Every row gives one point. To make a cloud, some directions were put in groups of two or more. Within a group, all points are equally far from the middle, so they leave a hole (a ring in 2 directions, a hollow ball in 3). The other directions are filled evenly. Then the cloud was stretched, turned, moved and blurred a little. Count the holes, and give their numbers of directions, smallest first.
In the rows, zero is written as 128.

Cloud (13 x 2)
[[129 148]
 [116 144]
 [166 113]
 [132  98]
 [149 142]
 [143 157]
 [144 107]
 [ 90 131]
 [ 99  77]
 [126 175]
 [115 177]
 [ 98  98]
 [142 154]]
Holes: 0

Cloud (21 x 3)
[[142 108 151]
 [137 141  93]
 [100 132 136]
 [131  77 132]
 [ 97  77 110]
 [100 147 139]
 [103 115  87]
 [156 106  85]
 [164 104 101]
 [158  80 117]
 [167 126 143]
 [149 115  83]
 [129 120 159]
 [106 133  97]
 [143  96 143]
 [106 138 153]
 [ 96 118 121]
 [111  72 121]
 [ 97 108 121]
 [ 99 101  79]
 [162 130 105]]
Holes: 1 (2)

Cloud (28 x 4)
[[ 93 114 123 143]
 [107 102 130 103]
 [127 101 164 134]
 [159  69 122 135]
 [142 110 132  84]
 [142 110 132  84]
 [169 133 119 165]
 [160 127 102 168]
 [105 154 116 140]
 [140 145 148 101]
 [146 111 131  84]
 [146 132 168 147]
 [144 125 109 176]
 [178  88 136 131]
 [149  82  79 136]
 [159 115  80 152]
 [150  68 114 142]
 [167 145 112 104]
 [169  95 149 141]
 [124 103 110 171]
 [ 99 104 128 115]
 [162 107 123  85]
 [108 128 121 168]
 [155 147 129  97]
 [115 162 133 148]
 [111 126  88 114]
 [180 123 118 100]
 [130 152 139 168]]
Holes: 2 (2, 2)

Cloud (49 x 6)
[[165 151 161 127 115 129]
 [156 131 138 156  97 150]
 [ 95  95 113 110 105 141]
 [131 163 112 161  92 121]
 [140 151 170 161 119 144]
 [110 138 128 180  82 125]
 [182 110 149 163 108 135]
 [ 98 127 146 140 145 161]
 [155  89 158 187 105 113]
 [ 95 143 110 157 138 121]
 [151 106 105  84 104 100]
 [170  87 111 115 132  90]
 [ 85 114 157 169 105 139]
 [168 107  89 138 102  88]
 [123  81 141  81 103 113]
 [130 159 130 129 164 122]
 [117 148  83 103 122 137]
 [163 160  97 158 157 130]
 [160 145 120 140  95  90]
 [ 92 122 137 138 140 160]
 [113 155 102 112 152 153]
 [148 117 103 106  89  97]
 [121 118 173 102 138 156]
 [118 109 131 191 123 124]
 [154  92  95 154 109 101]
 [153  86 158 167  80 108]
 [145 116 102 141 140  87]
 [156 122 177 166 105 138]
 [109 119 128 195 114 115]
 [144 153 115  85 152 151]
 [125 105 149 162 105  82]
 [150 100  94 102  98 100]
 [175 111 164 105 104 124]
 [121 137  76 119 134 133]
 [113 152 100 147 153 127]
 [168 146 107 142 158 148]
 [151 100 180 151  92 128]
 [134 121 106 151 138  89]
 [143 145 172 131 138 115]
 [164 135 120 149  93  83]
 [152  76 154 142 141 113]
 [ 76 132 140 149 115 152]
 [121 108  85 128 120 134]
 [116 108  84 115 125 117]
 [139  91 180 128  89 126]
 [142 151 144 147 143  97]
 [147  96 107 143 132  87]
 [123 138  96  91 145 115]
 [158 126  92  89 144 104]]
Holes: 2 (3, 3)

Cloud (88 x 8)
[[130 104  95  85 134  92 140 129]
 [ 82 117 109  92 151 101 127  90]
 [102 112 127 180 137 129 129  97]
 [136 108 146 163 172 110 155 100]
 [183 151 153 124 123 163 132 148]
 [160 151 137 161 115 170 123 131]
 [114 142 170 100 114 131 167 126]
 [136 121  74 111 119 111  76 123]
 [155 128 161 124 105 149  76 118]
 [115 121 147 153  87 110 155 127]
 [ 81  88 118  85 139 142 105 136]
 [111 120  69  99 145 142  88 110]
 [185 173 142 161 108 108 118 106]
 [136 166  77 110 103  92 126  90]
 [154 124 111 137 108 160  80  94]
 [133 129 106  77 102  85 125 131]
 [135 104  77 139 136 116 108  85]
 [149 147 172  83 127 119 133 139]
 [165 134  96 114  98 167 124 148]
 [166 122 148  92 150 151 127 155]
 [151 103 152 111 127 137 174 151]
 [142 149  88 140 111 140 146  75]
 [183 145 103 116 129 120 174 146]
 [107 154  79 142 122 140 151  88]
 [136 154 153 155 127  75 131 108]
 [132 140 162 135 109  78 155 108]
 [162 168 108 150 147  85 139 140]
 [117 115 168  82 113 128 133 169]
 [ 94 134  85 147 141  85 165 137]
 [123 129 110 145 170 138 130  72]
 [165 124 158 114 145 158 164 131]
 [144 164 165  99 119 137 116 113]
 [ 94 148 138 165 140 125 176 117]
 [ 93 110  87 130 156 140 171 112]
 [137 149 124 146 121  97 192 108]
 [ 85 145 111 158 126 135 167 110]
 [138 168 129 118 141  93 106 133]
 [160 116  99 123 157 121 153 170]
 [124 183 135 128 122 119 119 108]
 [166 159  99 129 142 128 100  70]
 [166 156 147 187 126 109 153  95]
 [152 129 187 152 122 151 135  89]
 [119 120 162  97 158 139 102 141]
 [ 99  92 145 132 130 115  89 104]
 [178 139 141 131 110 107  98 140]
 [116  96 130 158 160 123 122  80]
 [121 120 166  89 148 129 167 161]
 [125 133  47 124 131 114 124  86]
 [143  95  91 123 132 130 147 160]
 [134 118 138 119 156 152 191 140]
 [ 83  81 134 105 121 111 125 134]
 [ 97 141 143 108 113 165 114 125]
 [160 151 138 114 128  81 131  85]
 [136 145 121 118 164  77 147 142]
 [101 109  93 103 158 140 112  85]
 [149 123  92 117  80 125 139 139]
 [130 177 125 141 152 123 139  95]
 [148 148 128 174  87 142 144 116]
 [169 139 103 150 121 130 189 146]
 [ 78 134  87 147 121 100 121 110]
 [172 122 148 118 146 145  84 109]
 [135 110 152 147  88 150 133 102]
 [178 133 150 138 108 106 100  81]
 [141 160 149 102 110 151 126 163]
 [126 150  94 133  74 117 159 132]
 [111 144 135 161 139 131 119 142]
 [108 122 120  71 116 115 158 174]
 [107 111 147 140 151 144  87 101]
 [ 99 134 120 116  80 126 165 148]
 [ 82 149  72 136 135  98 147 121]
 [154 144 135 123  98 143  81 141]
 [ 79 115 155  94 125 109  97 123]
 [167 174 122 130 150 104 155  97]
 [121 150 143 133 112 175 134 114]
 [ 86 130 113 141 150  78 134 106]
 [154  97 161  99 149 144 143 144]
 [115 159 135  89 101 130  91 126]
 [ 80 149 117  90 105 112 115 135]
 [171 141 109 140 137 175 120 136]
 [125 181  81 120 128 132 137 144]
 [ 97 169 109 137 115  92 132 129]
 [100 129 141  77 121 146 157 169]
 [157 161 166 112 111 124 108  85]
 [163 153 135 110 148 103  88 116]
 [159 116 134 151 120 172 131 146]
 [118 151 150 176 147 139 155  96]
 [172 165 170 140 141 104 144 134]
 [161 171  78 172 136 100 156 122]]
Holes: 1 (8)

Cloud (87 x 9)
[[119 161 112 136  91 145 135 113 114]
 [184 124 135 114  93 138  82 120 135]
 [127 165 161  93 122 167 148 120  99]
 [ 93 139 155  58 112 142 211 145 139]
 [106 119  97 105 110 180 188 138 141]
 [100 137 183 118 104 150 150 130 152]
 [148  97 107 120 134 167 131  75 106]
 [ 74 124 189 114 116 113 112 107 122]
 [168 126 149 146 141  99 165 133 190]
 [131 122 148 159 125 119 148 104 184]
 [157  98 115 131  86 108 140 131 105]
 [119 139 140  93 112 157 145 114 148]
 [183 117 129 130 109 104  96 100 130]
 [145 126 137 128  87  99 123 138 125]
 [140 109 114 157  89 151 177 117 131]
 [106 133 183 104 106 170 172 111 113]
 [147 133 146 143 123 140 122  74 106]
 [134 121  84 118 129 119  98 152 112]
 [103 122 151  86 149 112 133 191 149]
 [155 101 138 100 125  73 140 124 169]
 [123 130  84 167 119 103 159 132  87]
 [105 181 151 106 127 107  94 126 107]
 [121 166 152  93 165 167 122 117 120]
 [148  92 171 137 142 166 137 115 129]
 [150 133 139  97 133 179 159 136 152]
 [123 114 168 168  96  95 136 143 123]
 [154 108 146 131  93 172 148 152 138]
 [ 80 122 101 139 105 127 132 136 116]
 [135  78 103 144 125 153 174 128 148]
 [ 71 138 133  83 114  83 162 151 132]
 [123 163 147 164 103 142 149 125 106]
 [135 162 124 132 115 108 128 139 164]
 [111 137 186 128 150 173 119 108 127]
 [163 128 118 132 135 175 131 120 157]
 [146 134 102 145 100 110 168 177 164]
 [ 69 141 124 133 129 152 168 136 129]
 [125 119 124 110 136 149 129 130 130]
 [150 166 143 121 136 131  85 114 113]
 [133 148 107  96 113 183 154 145  88]
 [100 138 163  94 138 133 185 147 109]
 [ 84 107 104 102 158  75 129 136 137]
 [112 132 143 153 103 126 130 152 118]
 [ 99 134 168  96 130 170 124  80 107]
 [136 115 159 128 115 194 126 144 113]
 [100 140 113 137 140 189 128 150 157]
 [158 131 162  90  98 160 132  99 115]
 [144 117 113 132 122 105 120 126 173]
 [154 161 155 135 103 106 160 158 148]
 [164 122 129 124 133 114 167 125 178]
 [170 106  68 173 118 132 116 148 134]
 [100 163 185 117 135 129 143 135 187]
 [148  99  97 104 148 127 144 142 108]
 [ 92 125 132  78 129 189 151 130 109]
 [101 143 171 104 154 170  98  93 111]
 [162 161 178 152 122  99 146 106 110]
 [162 117 124 124  69 132 136 173 154]
 [122 135 169  98 169 170 119 118 145]
 [160 101  89 147 110  88 169 106 156]
 [133 111 149 113 111 148 111 163 161]
 [118 147 130 151 141 128 166 134 197]
 [124  59 100 152 115 147 103 135 140]
 [143 194 162 123 157 149  99 154 127]
 [154 100  96 153 105  91 135  77 101]
 [122 158 155 130  89 150 157  98  88]
 [183 136 158  92 138  84  83 126 124]
 [ 89 165 154  64 148 114 119 130 158]
 [137  96 147 105 147  99 151 129 177]
 [144 136  99  99 135 139 153 159 118]
 [ 88 113 161  57 121 129 119 143 127]
 [170 108 122 106 123 156 119 124 146]
 [ 92 119 145 103 136 130 155 124  96]
 [112 102  98 133 124 139 132 128 154]
 [132 178 122  90 133 136 145 126 110]
 [ 95 126 110 164  73 182 156 105 138]
 [178 151 150 130 132 105 123 109  97]
 [146 179  97 134 144 156 124 114 119]
 [148 112 139 125 108 106  63 149 106]
 [163 116 121  76 149 114 122 119 146]
 [151 140 130 137 170 139 104 115 124]
 [124 168 140 120 124 114  95 189 135]
 [133 129 131 160  71 155 119 147 120]
 [100 104 119 122 126 183 127 115 116]
 [107 156 172 132 128 118 154 106 110]
 [104 129 115 141 129 148 193  88 136]
 [125 119 155 139  94 136 149  86 131]
 [121 120 175  99 121  79 144 124 158]
 [134 136 107 143 137  73 102 131 121]]
Holes: 0

Cloud (94 x 9)
[[128 125 128 140 143 150  97 123 137]
 [150 137 151 165  98 158 151 120 117]
 [175 124 129 172 133 143 137  99  94]
 [148 143 108 130 116 127 173  99 119]
 [188 141 101 148  95 123 124 118  71]
 [110 142 129 145 103  91 118  91 105]
 [ 84 119 113 144 131 122 138 164  97]
 [149 151 117 120 153 125 154 128 110]
 [ 89 104 117 120 101 107 134 184 121]
 [ 63  99 132  98 149 117 133 139 162]
 [104 131 154 119 129 104 162 131 133]
 [107 127 164 125 161 123 102  77 108]
 [111 109 141 108 102 149 148  60  93]
 [134 143 138 135 109 183 163  76 125]
 [ 64 116 103 101 104 155 144  77 103]
 [124 127 127  91 149  74 119  92  89]
 [159 109  90 109 128 107 108 131  73]
 [130 110 156 138 154 104 119 137 173]
 [142 110  95 126 154 114  99 146  58]
 [157 137 138 146 125 148 158 115 168]
 [110 118 127  76 143  89 108  63  48]
 [132 110 170 140 111  91 119  99  93]
 [112 122 132 111  91 115 100 155 106]
 [116 113 151 114 132 137 132  93 150]
 [104 105 128  95 125 163 139 138 151]
 [127 124 124  85 152 104 135 104  73]
 [117 166 122 118 142 135 158 110 141]
 [124 107 148  87 142 102 146 114  83]
 [127 108 151 163 119  97 141  85  90]
 [132  79 123 126 107  93 145 136  70]
 [136 111 107 137 136 113  96 208  90]
 [114 112 160 115 150  92  94 116 155]
 [ 74  66 135 137 129 111 114 145 111]
 [163 110 149 122 133  88 103 123 131]
 [158 170 119 129 107 117 146 121 133]
 [140  95 147 104 130 100  89 132 139]
 [ 98 111 118 153 106  99  93 151 140]
 [ 74  98 133 128 130 138 124 108 179]
 [ 58 101 127 117 165 150 132  76  99]
 [158 108 130 165 117 117 143 127 132]
 [129 114 102 167  84 188 158 101  77]
 [114  92 139 164 106 115 132 148 119]
 [ 91 111 156 159 127 140 131 119  96]
 [ 78 114 105 138 119 166 143 166 130]
 [143 144 135 154 114 136 177 116 135]
 [ 83  69 127 142 112  95 123 159 169]
 [163 156 108 155 113  86 138 117 127]
 [123 166 142 124 139 111 122 104 132]
 [170 107 140 115 117 152 126 119 119]
 [149 125 126 170 132 124 156 111 153]
 [134  87 121 131  87 101  82 190 127]
 [146 114 142 130 103  90  96 167  67]
 [123 110 101 142 144 134 146 177 140]
 [117 115  91 100 135 170 112 168  91]
 [ 84 107 108 112 102 136 141  96  55]
 [135 145 101 161 115 118 132 126  69]
 [117 116 170 113 127 143 129 111 121]
 [ 99 121 141 168 143 134 101 165 182]
 [ 92 110 139 118 129 141 144 127  57]
 [ 98 135 143 111 143 134 148 134  83]
 [110 111 149 106 126 134  84 135 131]
 [122 125 119 133 101 153 160 127  75]
 [117  97  83 146 106 130 152 136 134]
 [ 78  96  94 114  84 124 138 104  82]
 [167 148 124 127  83 125 124 139  92]
 [123 106  89  98 120 113 135 138 145]
 [ 64  74 129 119 133 145 117 128  93]
 [160 117 126 144 121 132 160 103 110]
 [136  95  99 122 128 107 120 201  79]
 [165 159  86 147 113 156 172  88  74]
 [134 102 122 114 133 108  88  90 106]
 [114 130 109 135  86  84 129 123 113]
 [159 134 155 148 118 149 146  90  92]
 [151 144 133 141 117 180 167  73 101]
 [112  89 115 168 118 123 132 127 132]
 [153 111  90 124 152 121 112 147  43]
 [147 153 146 147 134 158 132  71 134]
 [108 109 132 182 149 131 114 146 150]
 [103 148 113 111 163 160 129 144 119]
 [ 61 133 121 126 150 105  99 104 137]
 [125 143 174 125 137  81 110 115 161]
 [121  96 130 164 111 107 105 169 176]
 [116  96 143 141  72 119 140 123 134]
 [107 108 133 166  95 153 123 101  97]
 [122 133 135 107 152 153  86 151  93]
 [162 168 122 149 146 125 125  94 129]
 [ 99 116 133 154 133 136  89 154 139]
 [147 110 130 110 122 131 154  98 115]
 [147 113  71 111 119 143 136 113  85]
 [ 54 112 141 105 147 117 145  73 122]
 [ 74 115 122 125 105  76 105 123 118]
 [163 140 145 162 109 108 141  88 157]
 [183 129 111 138  98 156 171 159 115]
 [128  76 139 158 123 108 113 150  84]]
Holes: 2 (2, 3)

Cloud (95 x 9)
[[158  77 133 165 133  90 117 135 107]
 [143 124 161 135 175  84 168 121 125]
 [116 102 102 171  99  80 128 168 144]
 [129 155  96 118 138 143 113 147 126]
 [106 128 165 138 101  58 139 108 106]
 [138  89 151 150 109 144 155 143  86]
 [105 142 115 140 159 103 123 152 137]
 [130 164  92 125 112 116 114 153 103]
 [144 152 109 126 120  67 121 117 141]
 [115  70 126 133 161 113 135 161 139]
 [121 129  89 180 137  94 113 144 132]
 [121 135 107 141 114 130 141 135  94]
 [113 117 191 138 113  88 132 169 101]
 [198 107 150 134 111 155 115 107 108]
 [147 129 149 146 107 107 102  87 134]
 [102 129 135 133 140  76  67 113 118]
 [ 83 119 121 168 138 101 145 175 117]
 [127 125 159 137 134  66  65  97 114]
 [134 130 164 143  98  86 153 167 148]
 [164  98 118 136 122 174 108 133 115]
 [121 140 114 140 111 109 131 161  72]
 [ 88 127 161 118 141 123 161 108 151]
 [133 148  93 181 177  97  90 116 158]
 [162 115 141 155 102 154 124 145 131]
 [144 125 180 164 139  66 161  92 125]
 [143 120  81 147 105  81 115 126 111]
 [163 136 128 156 158  48 162 137 135]
 [143 139 151 158 109  85 165 127 103]
 [177 139 113 135 151 113 139 123 146]
 [127 126 187 129 108 113 139  91 103]
 [ 91 147 145 121 141  86 117 119 140]
 [137  94 182 144 132  62 123 162  92]
 [122 148  99  72  97 146 128 127  87]
 [117 145 153 143  93  62  99 109 122]
 [112  87 145 115  87 135 138 132 109]
 [144 131 124 144 178 108 147 146 141]
 [139 154 137 127 141  71 129 152  81]
 [130 119 151 101  91 148 108 115 131]
 [ 96 159 120 137 141  86 146 143 111]
 [140  94 145 171 153 106 118 161 141]
 [124 145 175 152 104 103 154 114 124]
 [122 126 153 164 133  63 128 129 177]
 [ 89 180 134 126 125  80 122 143 134]
 [137 138 159 161 174 114 135 138 105]
 [138 127 126 186 126  93 128  95 171]
 [141 132 165 122 102 116 150 109 105]
 [130 103 146 184 138 118 123 149 138]
 [105 124 108 123 148 117 142  87  84]
 [120 107 175 144 121 147 122 104 143]
 [103 122 100 158 140 113 126 159 122]
 [114 164 138 165 133 100 167 130 108]
 [111 142 206 149 145  83 131 133 106]
 [112 127 127  81 128 106 157 168  90]
 [172 144 147  91 138 115 127 134 101]
 [ 85 122 118  89 140  95 109 108 134]
 [ 93 140 143 147 131  65  76 130 104]
 [150 121 141 145  91 112  80 152 113]
 [102 160 138 134 146 112 155 114 140]
 [136 124 140 148 117  52 132 101 133]
 [132 117 131 160 126 148 177 123 129]
 [125 129 136  97 143 127 139 138  73]
 [133 130 146 162 104 120  92 148 158]
 [103  78 145 105 144  92 135 155 107]
 [134 129 185 120 142  84 114  91 109]
 [122 113 130 106 153 102 174 161 158]
 [139 128  56 120  98  89 108 128 128]
 [141  96 140 108 167  88  97 116 130]
 [118 142 160 141 172 117 160 104 106]
 [102 150 114 174 161 123 128 119 131]
 [118 125 155 154  92  64 156 139 118]
 [113 131 120 155  92  94  75 150 105]
 [ 99 110 171 125 165 132 135 117  89]
 [126  93 129 167 155  78 121 155 114]
 [150 150 169 171 109  94 160 132 128]
 [154 140  99  98 143  89 110 141 163]
 [107 137 159  96 104  89 132 112  99]
 [121 121 108 116 154  93 119 176 144]
 [ 97 173 108 154 146  92 138 144 146]
 [131 156 131 139 163  75 103 107  99]
 [160 144 199 152 170  87 152 163 126]
 [107 116 124 149 174 112 110 129 146]
 [190 112 114 141 121 120 128 121 143]
 [155  88 103  90  91  90 122 134 130]
 [ 80 129 129 154 135  71 123 170 102]
 [130  55 136 112 134 121 130 150 142]
 [154 131  96 123 121 133 138 119 152]
 [ 96 116 126 140 106 117  85 142 118]
 [150 119 102 140 131  84  73 154  96]
 [170 108 105 131 132 157 129 126 111]
 [ 91 161 167 129 145 100 112 115 109]
 [134 109 151 186 120  94 116 112 113]
 [150 104 103 158 137 131  79 100 124]
 [182 106 157 160 127  86  86 140 143]
 [170 116 124 152 147 101 150  94 132]
 [172  68 155 159 138 128 135 137 112]]
Holes: 1 (3)

Cloud (94 x 9)
[[135 153 148 148 106 151 148 172  97]
 [105 140 150 127 153 143 148 125 157]
 [136 133 128 133  90 109 149 171  87]
 [116 163 107 110 100 163 147 157  55]
 [141 146 163  61  80 104 129 159 106]
 [144 172 153 105 134 112 130 185 126]
 [168 136 105 112 138 149 161 112  97]
 [ 95 111 143  98 126 126 110 158 155]
 [138 136 133 121 160 151 150 182 109]
 [ 90 145 140 159 107 128  78 123 123]
 [127  97 142  67 121 119 152 171  81]
 [141 176 100  70 131 111 148 132 132]
 [141 164 143 127 108 166 160 131 112]
 [121 111 155  81 113  96 139 133 164]
 [ 85 141 119  87 105 145 123 189 105]
 [169 129 122 114  88 130 103 148 102]
 [ 67 106 155 127 129 141 108 133 135]
 [ 82 132 121 173 158 152 132 130 110]
 [127 139 119  70 149 154 150 126 113]
 [162 174 119 135 108 172 110 158 107]
 [155 116 133 156 100 117  91 128 106]
 [ 70 117 159 114 141 112 123 129  92]
 [157 112 136  86 146 137 110 144 150]
 [136 120 154  94 153 127 112 163 155]
 [106 120  86 119 148 123 170 120  81]
 [102 149 120  94  99 147 131 197 100]
 [104 126 150 109 122 137 128 102  71]
 [105 126 149 108 166 110 119 152 122]
 [125 118 134 148 128 155 123 174 175]
 [107 110 126  85 133  77 135  90 129]
 [115 180 156 100 144 125  96 161  94]
 [158 107 151 129 130 142 154  88 124]
 [ 82 179 129 101 144 161 137 122 109]
 [ 57 151 105 120 129 133 136 156  92]
 [138 133  98  91 100 140 188 136 135]
 [154 143  92 114 122  93 158  93  83]
 [108 123 152 114 139 193  92 150 130]
 [133 133  78 111 138 155 147 133 112]
 [136 167 157  54  86 142 118 150 106]
 [121  88  99 123  97  87 156 111 115]
 [101 144 183 132 152 122  82 162 138]
 [125 146 120  94 160 143 146 134 137]
 [133 188 123 120 118  93 122 126 149]
 [104 143 118  67 104 120 111  77 151]
 [130 156 163 138 128 170 152 144 137]
 [144 108 104 169 151 171 143 125 105]
 [184 117 101 126  96 140 132 126 124]
 [138 136 126  68 119 156 132 107  84]
 [104 170 151 174 134 101 111 131 115]
 [ 98 144 146 167 117 118 101 162 148]
 [110 102 164 119 133 127 122 153  69]
 [ 95  91  87 110 105 146 158  99  86]
 [117 134 141 131 155 150 117  86 109]
 [104 138 105 140 126 175 139 144  66]
 [ 78 110 116  62 124 148 134 137 116]
 [ 72 115 153  91  96 133 147  97 116]
 [137 138  82 132 144 153 136 111 109]
 [141  76 112 130  96 137 155 102 135]
 [170 130 125  46 104 128 131 131 132]
 [145 141 157 115 135 163 111 132  83]
 [187 149 157 108 118 157 129 121 125]
 [126 119 113 133 132 112  85 145 142]
 [136  88 120  89  96 173 157 148 119]
 [117 146 140 149 102 148 161 140  95]
 [ 98  96 148 141 132 110  94 154  99]
 [132 154 164 104 132  86  95 134 160]
 [136 159 171 174 138  92 105 120 123]
 [ 61 103 141 135 113 136 119 124 114]
 [136 155  96 119 151 119 132  92 108]
 [131  69 153 117 135 139 144 144  96]
 [152 138 120 114  69 117 127 138  96]
 [157 103 135 129 119 133 104 193 115]
 [ 95 104 120 138  96 110 164 148  80]
 [127 167  86  87 144 119 143 110 117]
 [143 170 115 118  82 103 154 108  93]
 [113  92 120 107 105  96 129 157  73]
 [122  70 127 135 117  98 128 109 140]
 [100  87 138 104 137 101 156  94 115]
 [140 128 142 141 163  79 111 109 136]
 [136 126 162 111 100 198 109 158 142]
 [133 110 168  97 126 140 146 174  81]
 [140 168 154 131 109  81 134 117 116]
 [129 146 111 128 147 113 133 180  83]
 [105  99 131 131 109 143 136 134 173]
 [152 104 101 169 121 136 119  89 131]
 [153 152 161 163 127 137 132 141  83]
 [139 119 124 114 133 164  86 104 133]
 [ 75 163 130  88  88 143 114 172 116]
 [138 132 139 121 127 113 140  63 130]
 [130 118 100 151 115 134 163  81 122]
 [139 151 132 142 160 132 121 188 133]
 [111 146 155 146 132 137 140  85 118]
 [116 113 125  97 109 185 120 137  88]
 [170 156 137  86 112 120 153 105 158]]
Holes: 3 (2, 3, 3)
